Rows are points. To make a cloud, some directions were put in groups of two or more. Within a group, all points are equally far from the middle, so they leave a hole (a ring in 2 directions, a hollow ball in 3). The other directions are filled evenly. Then the cloud was stretched, turned, moved and blurred a little. How many holes are there, and how many directions does each take, smallest first?

Cloud, 19 rows:
[[ 0.09 -0.04  0.06]
 [-0.26 -0.31 -0.15]
 [ 0.27 -0.37  0.31]
 [-0.08 -0.24  0.34]
 [ 0.20  0.02  0.27]
 [ 0.18  0.27  0.44]
 [-0.18 -0.23  0.09]
 [-0.23  0.38  0.10]
 [-0.08 -0.28  0.11]
 [-0.12  0.03  0.57]
 [-0.52 -0.17 -0.25]
 [-0.35 -0.13 -0.07]
 [-0.44 -0.16 -0.18]
 [ 0.03  0.11  0.53]
 [-0.21  0.51 -0.37]
 [-0.39 -0.05  0.01]
 [-0.19  0.36 -0.11]
 [-0.05  0.20 -0.37]
 [ 0.32 -0.09  0.05]]
Holes: 0

Cloud:
[[-0.23  0.27 -0.13 -0.44  0.14 -0.22]
 [ 0.17 -0.62  0.09 -0.31  0.05  0.19]
 [-0.35  0.01 -0.16  0.39 -0.19  0.09]
 [ 0.04  0.06  0.22 -0.19 -0.30  0.33]
 [-0.41  0.15 -0.04  0.24 -0.11  0.34]
 [ 0.17  0.26  0.14 -0.16 -0.18 -0.29]
 [ 0.10  0.39  0.05  0.18  0.02 -0.05]
 [-0.16 -0.05 -0.24 -0.62 -0.08 -0.07]
 [ 0.32 -0.41  0.20  0.08  0.14  0.25]
 [-0.04  0.09 -0.40 -0.29 -0.13  0.45]
 [-0.21  0.07 -0.02  0.12 -0.02 -0.43]
 [-0.03 -0.21 -0.41 -0.18 -0.27 -0.31]
 [ 0.05  0.10 -0.43 -0.32 -0.05  0.44]
 [ 0.06 -0.34 -0.11 -0.60  0.09  0.21]
 [ 0.21 -0.15  0.08 -0.75 -0.01 -0.07]
 [-0.01  0.29  0.19 -0.16  0.45  0.27]
 [-0.03  0.15  0.35 -0.25  0.42  0.15]
 [ 0.15  0.25  0.24 -0.39 -0.02 -0.39]
 [ 0.20 -0.58  0.20 -0.29  0.07  0.22]
 [ 0.09 -0.58  0.11 -0.43 -0.04  0.10]
 [ 0.18 -0.13 -0.46 -0.42  0.29 -0.15]
 [-0.06 -0.44  0.11 -0.23 -0.46 -0.06]
 [-0.31  0.33 -0.30 -0.28 -0.21  0.00]
 [-0.32  0.07 -0.08  0.33 -0.19 -0.19]
 [-0.02 -0.43 -0.25 -0.17 -0.35 -0.24]
 [-0.18  0.20  0.21 -0.33  0.35 -0.05]
 [ 0.21 -0.45  0.35 -0.14  0.06 -0.20]
 [-0.40 -0.11 -0.01  0.14 -0.15 -0.25]
 [-0.10  0.43  0.29 -0.20 -0.17 -0.06]
 [-0.11 -0.27 -0.01 -0.19 -0.52  0.20]
 [ 0.48 -0.34  0.08 -0.17  0.26 -0.02]
 [-0.33 -0.01  0.18  0.23 -0.13 -0.30]
 [-0.01 -0.13 -0.02  0.15  0.43 -0.08]
 [ 0.14 -0.39  0.05 -0.02 -0.14  0.50]
 [ 0.11 -0.15 -0.06 -0.75 -0.12 -0.09]
 [-0.10  0.27  0.06 -0.37  0.42 -0.07]
 [-0.31  0.46  0.16 -0.20 -0.08 -0.16]
 [ 0.51 -0.24  0.04 -0.33  0.28 -0.10]
 [ 0.07  0.09 -0.39 -0.47  0.40  0.07]
 [-0.25 -0.19 -0.26 -0.04 -0.39  0.35]
 [-0.22  0.55  0.14 -0.12 -0.09 -0.09]
 [-0.12  0.13  0.45 -0.32 -0.21 -0.11]
 [ 0.11 -0.13  0.31 -0.63 -0.07 -0.08]
 [-0.01  0.00  0.19  0.01  0.21 -0.44]
 [ 0.19 -0.24  0.15 -0.15 -0.26 -0.36]
 [ 0.27 -0.51 -0.02  0.02 -0.02  0.39]
 [-0.30 -0.26 -0.26  0.04 -0.44  0.15]
 [-0.12 -0.11 -0.43 -0.05 -0.27 -0.27]
 [-0.06  0.06 -0.27 -0.43 -0.40  0.19]
 [-0.42 -0.02  0.04  0.24 -0.21 -0.19]
 [-0.26  0.25 -0.36 -0.17 -0.18  0.31]
 [-0.12  0.25 -0.25 -0.29  0.12 -0.40]
 [-0.23  0.02 -0.09 -0.42  0.25  0.04]]
Holes: 3 (2, 2, 2)

Cloud (72 x 8):
[[ 0.18 -0.06 -0.18 -0.39  0.26  0.32  0.34 -0.09]
 [ 0.12 -0.13 -0.16 -0.23 -0.43 -0.30 -0.12 -0.06]
 [ 0.02 -0.22 -0.33 -0.22  0.14  0.12 -0.11  0.14]
 [ 0.00  0.76  0.26  0.07  0.06 -0.11 -0.16  0.00]
 [-0.02  0.51 -0.36 -0.32 -0.07 -0.11  0.01  0.01]
 [ 0.02 -0.24  0.53  0.13  0.16 -0.19 -0.02 -0.35]
 [-0.48  0.05  0.06  0.09  0.18  0.26 -0.03  0.13]
 [ 0.02 -0.19  0.04 -0.54 -0.08  0.39 -0.06 -0.09]
 [-0.05  0.23  0.13  0.32  0.29  0.42  0.10  0.05]
 [ 0.14  0.05 -0.06 -0.51 -0.07  0.18  0.22 -0.23]
 [-0.24  0.23 -0.21  0.14  0.42 -0.11  0.08 -0.47]
 [ 0.00 -0.33 -0.19 -0.03  0.00 -0.42  0.24 -0.21]
 [ 0.19 -0.01 -0.12 -0.21  0.00 -0.02 -0.43  0.14]
 [ 0.22 -0.36  0.18 -0.36 -0.44  0.07 -0.17  0.01]
 [ 0.12  0.48  0.02 -0.03  0.14  0.41 -0.08  0.29]
 [ 0.38 -0.13 -0.17  0.29 -0.14 -0.21 -0.04  0.07]
 [-0.19 -0.53  0.25 -0.03  0.34  0.00  0.06 -0.31]
 [-0.37  0.13 -0.36  0.27  0.20  0.18  0.02 -0.02]
 [ 0.25  0.17  0.59 -0.25 -0.28  0.31 -0.12  0.08]
 [ 0.14 -0.33  0.26  0.21 -0.17  0.26 -0.19  0.24]
 [ 0.34  0.56  0.03  0.23 -0.06 -0.26 -0.10  0.06]
 [-0.19  0.32  0.35  0.35  0.26 -0.44  0.23 -0.09]
 [-0.08  0.25 -0.06  0.43 -0.25 -0.23  0.10  0.19]
 [ 0.47  0.32  0.04 -0.15 -0.48  0.19 -0.30  0.41]
 [ 0.35  0.33  0.18 -0.09 -0.05  0.32 -0.46 -0.20]
 [-0.09  0.24  0.54 -0.05  0.04 -0.31 -0.36  0.25]
 [-0.40  0.21  0.59  0.04 -0.28  0.11 -0.24  0.09]
 [ 0.19  0.50 -0.04  0.43 -0.28 -0.22 -0.04  0.01]
 [ 0.05  0.26  0.60  0.05  0.03  0.25  0.00 -0.13]
 [-0.05 -0.54 -0.27 -0.02  0.38  0.13  0.19  0.04]
 [-0.18 -0.26  0.32 -0.61  0.28  0.06  0.26 -0.12]
 [-0.14  0.28 -0.50  0.22  0.09 -0.19  0.23 -0.27]
 [ 0.19  0.54  0.47 -0.06  0.06 -0.36 -0.22 -0.08]
 [-0.09  0.53 -0.16 -0.26  0.31 -0.27  0.11 -0.31]
 [ 0.20  0.41  0.14 -0.32 -0.20 -0.36 -0.48 -0.13]
 [-0.23 -0.46 -0.14  0.10  0.42  0.19  0.49  0.18]
 [ 0.01  0.24  0.61  0.18  0.17 -0.35  0.08 -0.20]
 [ 0.31  0.00  0.54 -0.26  0.07  0.28 -0.21  0.21]
 [ 0.25 -0.49 -0.16  0.09  0.19 -0.08 -0.01  0.16]
 [ 0.01 -0.16  0.68  0.20  0.12 -0.32  0.14 -0.21]
 [-0.31  0.25  0.10 -0.44 -0.08 -0.29 -0.01 -0.24]
 [-0.09 -0.39  0.20 -0.25 -0.21 -0.29  0.04 -0.26]
 [-0.08  0.23 -0.21 -0.01 -0.10 -0.16  0.25 -0.54]
 [ 0.36 -0.07  0.36  0.05 -0.10 -0.28  0.15 -0.19]
 [-0.22  0.48  0.13 -0.29  0.32 -0.26  0.22 -0.29]
 [ 0.38  0.04  0.06 -0.18 -0.08 -0.34 -0.27  0.38]
 [ 0.05  0.21 -0.29  0.24 -0.14  0.37  0.34  0.00]
 [ 0.21 -0.44  0.48 -0.16  0.13  0.07 -0.10  0.45]
 [ 0.04 -0.37 -0.07 -0.34 -0.06  0.33 -0.13  0.03]
 [-0.02  0.33 -0.06  0.42 -0.12 -0.24  0.22  0.07]
 [-0.01  0.29  0.40  0.36 -0.09 -0.24 -0.21 -0.26]
 [ 0.28 -0.15  0.18 -0.52 -0.46  0.04 -0.18 -0.09]
 [-0.11  0.13  0.02  0.08 -0.12  0.47  0.35 -0.24]
 [-0.21  0.08  0.52  0.21  0.18 -0.25  0.41 -0.16]
 [ 0.38  0.28 -0.01 -0.21 -0.26 -0.31 -0.42  0.22]
 [ 0.34 -0.19  0.14 -0.14  0.00 -0.40 -0.12  0.46]
 [ 0.22  0.23  0.20 -0.13 -0.60 -0.03 -0.15  0.40]
 [-0.23 -0.08  0.09 -0.30  0.28 -0.60 -0.04 -0.14]
 [-0.21  0.02  0.10 -0.40  0.08  0.50  0.03  0.04]
 [ 0.03 -0.18 -0.44  0.08 -0.10  0.24  0.31 -0.24]
 [ 0.17 -0.03  0.36 -0.12 -0.10 -0.65 -0.09  0.34]
 [-0.21  0.22  0.23 -0.54  0.00 -0.06  0.05 -0.35]
 [-0.15  0.08  0.38  0.27  0.07 -0.60 -0.05  0.22]
 [ 0.04  0.13 -0.27  0.05  0.13  0.47 -0.13 -0.45]
 [ 0.27  0.20  0.29 -0.25  0.07  0.07 -0.49  0.13]
 [ 0.12  0.06  0.60  0.11  0.13 -0.13 -0.07 -0.32]
 [ 0.15  0.22  0.51 -0.05  0.23  0.34 -0.06  0.12]
 [-0.12  0.04  0.38  0.31 -0.26 -0.32  0.20  0.00]
 [-0.22 -0.10  0.37  0.23  0.37 -0.07 -0.04  0.42]
 [ 0.31  0.39  0.15 -0.14  0.14 -0.44 -0.20 -0.30]
 [-0.34  0.19  0.00 -0.31  0.18  0.00 -0.21 -0.14]
 [-0.08  0.10  0.03  0.41 -0.17  0.31 -0.19  0.34]]
Holes: 3 (2, 2, 3)

Cloud:
[[ 0.14  0.04  0.43 -0.25 -0.28 -0.43 -0.26 -0.03  0.29]
 [ 0.37  0.19  0.26  0.12  0.22 -0.02 -0.27  0.07 -0.82]
 [-0.12  0.27 -0.32 -0.17 -0.01 -0.58  0.16  0.00  0.28]
 [-0.08 -0.16 -0.27 -0.42  0.12  0.00  0.16 -0.10  0.14]
 [-0.26  0.22  0.34  0.00  0.03  0.06  0.22 -0.14  0.71]
 [ 0.29 -0.06  0.04 -0.52 -0.23 -0.27 -0.12  0.26  0.28]
 [-0.10  0.20 -0.53 -0.31  0.13  0.34 -0.10 -0.07  0.05]
 [ 0.35  0.23 -0.19 -0.16 -0.24 -0.17 -0.33 -0.24 -0.39]
 [ 0.04  0.15 -0.27  0.30  0.05 -0.28  0.09 -0.04  0.06]
 [-0.31  0.13  0.23  0.20  0.13  0.23  0.08 -0.43 -0.01]
 [-0.03  0.47 -0.31  0.40 -0.16  0.24 -0.21  0.05 -0.21]
 [-0.07  0.51 -0.04 -0.07 -0.10  0.02 -0.04  0.40 -0.33]
 [-0.05  0.10 -0.02 -0.07 -0.88 -0.41 -0.19  0.07 -0.11]
 [-0.04  0.35 -0.09  0.48 -0.08  0.33  0.06 -0.09  0.02]
 [ 0.06  0.47 -0.22 -0.09  0.06  0.27 -0.02  0.14  0.45]
 [-0.25  0.56  0.21 -0.28 -0.21 -0.16 -0.11  0.31  0.19]
 [-0.09  0.13  0.29 -0.13  0.18 -0.17  0.12  0.32  0.30]
 [-0.09  0.41 -0.15  0.31 -0.10  0.24 -0.07  0.00  0.35]
 [ 0.21  0.16 -0.14  0.25  0.08  0.29  0.15 -0.51 -0.08]
 [-0.03  0.13  0.09 -0.05  0.31 -0.24 -0.28 -0.30  0.12]
 [-0.12  0.29  0.27  0.06  0.18  0.45  0.07 -0.16 -0.30]
 [ 0.36 -0.35 -0.18 -0.07  0.02  0.30 -0.03 -0.11  0.16]
 [ 0.22  0.25 -0.31  0.42  0.00 -0.53 -0.29  0.06 -0.25]
 [-0.18  0.16 -0.30 -0.01 -0.33 -0.35  0.14 -0.18  0.51]
 [ 0.36  0.17  0.11 -0.14  0.48  0.25  0.06 -0.24  0.05]
 [-0.17  0.48 -0.15  0.07  0.04 -0.69 -0.16  0.05 -0.03]
 [ 0.23  0.15  0.21  0.02  0.30  0.16  0.01 -0.56  0.39]
 [ 0.19  0.08 -0.09 -0.30  0.33 -0.21  0.08 -0.24 -0.10]
 [ 0.35  0.48 -0.23  0.04 -0.25  0.04 -0.14  0.08 -0.47]
 [-0.25  0.17 -0.03  0.39 -0.25 -0.35 -0.22 -0.29 -0.19]
 [ 0.11 -0.02 -0.37  0.13 -0.29  0.05 -0.25 -0.61  0.13]
 [ 0.41  0.22  0.04  0.02  0.34  0.03  0.05 -0.16  0.46]
 [ 0.36  0.39 -0.26 -0.24  0.15  0.27 -0.29  0.03  0.28]
 [-0.06  0.26  0.29 -0.38 -0.20 -0.09 -0.11  0.16 -0.59]
 [ 0.55  0.33 -0.18  0.17  0.01 -0.01  0.07 -0.07  0.20]
 [ 0.11  0.20 -0.09 -0.08 -0.16  0.51  0.17 -0.34 -0.07]
 [ 0.02 -0.26  0.10  0.02  0.26  0.12 -0.19  0.16 -0.23]
 [-0.27  0.12  0.18 -0.04  0.01 -0.19 -0.49 -0.18  0.06]
 [-0.10  0.03  0.11  0.01 -0.49 -0.55  0.04  0.01  0.04]
 [-0.11  0.20 -0.05 -0.38 -0.22 -0.31  0.07  0.44 -0.44]
 [-0.09  0.31 -0.16 -0.13 -0.11  0.05  0.17  0.34 -0.06]
 [ 0.01  0.34 -0.42  0.29 -0.14  0.05  0.07 -0.22  0.31]
 [ 0.31  0.43 -0.29  0.19 -0.01  0.14 -0.01 -0.22  0.52]
 [ 0.32  0.48 -0.27  0.23 -0.54  0.09 -0.18 -0.20  0.10]
 [ 0.31  0.36 -0.26  0.04  0.24  0.13  0.11 -0.23 -0.31]
 [-0.07 -0.17  0.08 -0.25 -0.73  0.05 -0.03 -0.10 -0.22]
 [ 0.10 -0.21  0.34  0.11  0.20 -0.09 -0.32  0.16 -0.05]
 [ 0.50 -0.07 -0.08 -0.26  0.07  0.16 -0.23  0.14 -0.19]
 [-0.26 -0.09 -0.10 -0.37 -0.28 -0.32 -0.18  0.21 -0.38]
 [ 0.02 -0.01  0.00 -0.02 -0.52 -0.53 -0.26  0.10  0.32]
 [ 0.00 -0.02  0.10  0.21 -0.26 -0.21 -0.04  0.26  0.06]
 [ 0.35  0.26 -0.05 -0.20 -0.03 -0.18 -0.33 -0.15 -0.45]
 [ 0.24  0.31 -0.21  0.10 -0.56 -0.12 -0.41 -0.01 -0.58]
 [ 0.52  0.39 -0.14 -0.03  0.09 -0.21  0.06  0.19 -0.04]
 [-0.22  0.20 -0.26  0.09 -0.31  0.21  0.12 -0.38  0.11]
 [ 0.12  0.37  0.40 -0.02 -0.47 -0.31 -0.07  0.05 -0.50]
 [-0.06  0.42 -0.12 -0.33  0.16  0.26 -0.17  0.20  0.42]
 [ 0.24 -0.21 -0.35 -0.06  0.01  0.47  0.11 -0.32  0.18]
 [-0.28  0.45 -0.34 -0.38 -0.26 -0.01  0.19  0.10  0.10]
 [-0.34 -0.07  0.24 -0.35 -0.19 -0.22 -0.13 -0.32  0.46]
 [-0.25  0.07 -0.23 -0.15 -0.07 -0.15  0.20  0.12 -0.13]
 [ 0.35  0.37  0.10  0.21  0.17 -0.27  0.19 -0.11  0.05]
 [-0.02  0.16  0.15  0.05  0.69  0.24 -0.01  0.00  0.33]
 [ 0.02  0.02  0.21  0.08 -0.71 -0.43 -0.24  0.04  0.21]
 [ 0.49  0.16  0.27  0.48  0.35  0.49 -0.14 -0.31  0.25]
 [ 0.28  0.15 -0.30  0.03  0.10  0.42  0.06  0.06  0.56]
 [ 0.29  0.58  0.01 -0.17  0.49 -0.20  0.13 -0.04  0.41]
 [-0.02 -0.20 -0.09 -0.48  0.14  0.03  0.04  0.17 -0.05]
 [-0.13  0.46  0.18 -0.03 -0.22 -0.08 -0.30  0.18 -0.69]
 [-0.25  0.09 -0.09 -0.50 -0.19 -0.35  0.10  0.32 -0.36]
 [ 0.05  0.38  0.10 -0.13  0.06 -0.82 -0.05  0.13  0.03]
 [ 0.08  0.03  0.15  0.65  0.18 -0.13 -0.12  0.02  0.19]
 [ 0.36 -0.08  0.10 -0.02  0.02  0.10  0.05  0.10  0.37]
 [ 0.44  0.28  0.06  0.29  0.38 -0.25 -0.31  0.07  0.07]
 [ 0.26  0.32 -0.08 -0.17 -0.70 -0.19 -0.24  0.16  0.10]
 [-0.33  0.23 -0.21 -0.01 -0.21  0.06  0.04  0.07 -0.14]
 [-0.14  0.45  0.17  0.18  0.36 -0.03  0.26  0.01  0.30]
 [-0.11  0.26 -0.32  0.13 -0.57 -0.01 -0.33  0.28 -0.31]
 [ 0.01  0.12 -0.11 -0.29  0.35  0.21  0.07  0.36  0.42]
 [ 0.54  0.37 -0.23  0.16 -0.33  0.08  0.02 -0.07 -0.12]
 [-0.30  0.01 -0.13  0.19 -0.19  0.10 -0.03  0.03 -0.25]
 [ 0.04  0.39 -0.23  0.21 -0.08 -0.09  0.06 -0.48  0.00]
 [ 0.05  0.18  0.34 -0.21 -0.19  0.05 -0.48  0.04 -0.26]
 [ 0.37  0.15 -0.34  0.24  0.50 -0.06 -0.19  0.16  0.27]
 [ 0.21  0.26 -0.39  0.27 -0.27 -0.16  0.06 -0.47  0.11]
 [-0.01 -0.19  0.24 -0.24 -0.21 -0.32 -0.15 -0.21  0.49]
 [ 0.03  0.62 -0.21 -0.28  0.20  0.13  0.04  0.22  0.40]
 [-0.10 -0.24 -0.22  0.08 -0.53 -0.24 -0.01 -0.34  0.00]
 [ 0.36 -0.03  0.10  0.08  0.08  0.21  0.16 -0.25  0.63]
 [ 0.12  0.23 -0.35  0.04  0.04 -0.12 -0.17 -0.40 -0.14]
 [-0.36  0.25  0.36  0.10 -0.04 -0.50  0.02  0.12  0.16]
 [-0.27 -0.18 -0.32 -0.41 -0.01  0.15 -0.17  0.15  0.25]
 [ 0.10  0.37  0.02 -0.22  0.34  0.42 -0.01  0.07  0.41]
 [-0.12  0.10 -0.08 -0.17 -0.83 -0.17 -0.32 -0.17 -0.28]
 [ 0.18  0.03  0.36 -0.07 -0.01 -0.23  0.11 -0.59 -0.05]
 [-0.12 -0.12  0.05 -0.18 -0.11  0.22  0.13 -0.21  0.82]
 [ 0.40  0.36 -0.15 -0.29 -0.41 -0.18  0.07  0.04 -0.33]
 [-0.07  0.08 -0.10 -0.26 -0.97 -0.04 -0.18 -0.18 -0.18]
 [ 0.33  0.59  0.14  0.14 -0.19 -0.36 -0.05 -0.26 -0.23]]
Holes: 2 (2, 4)
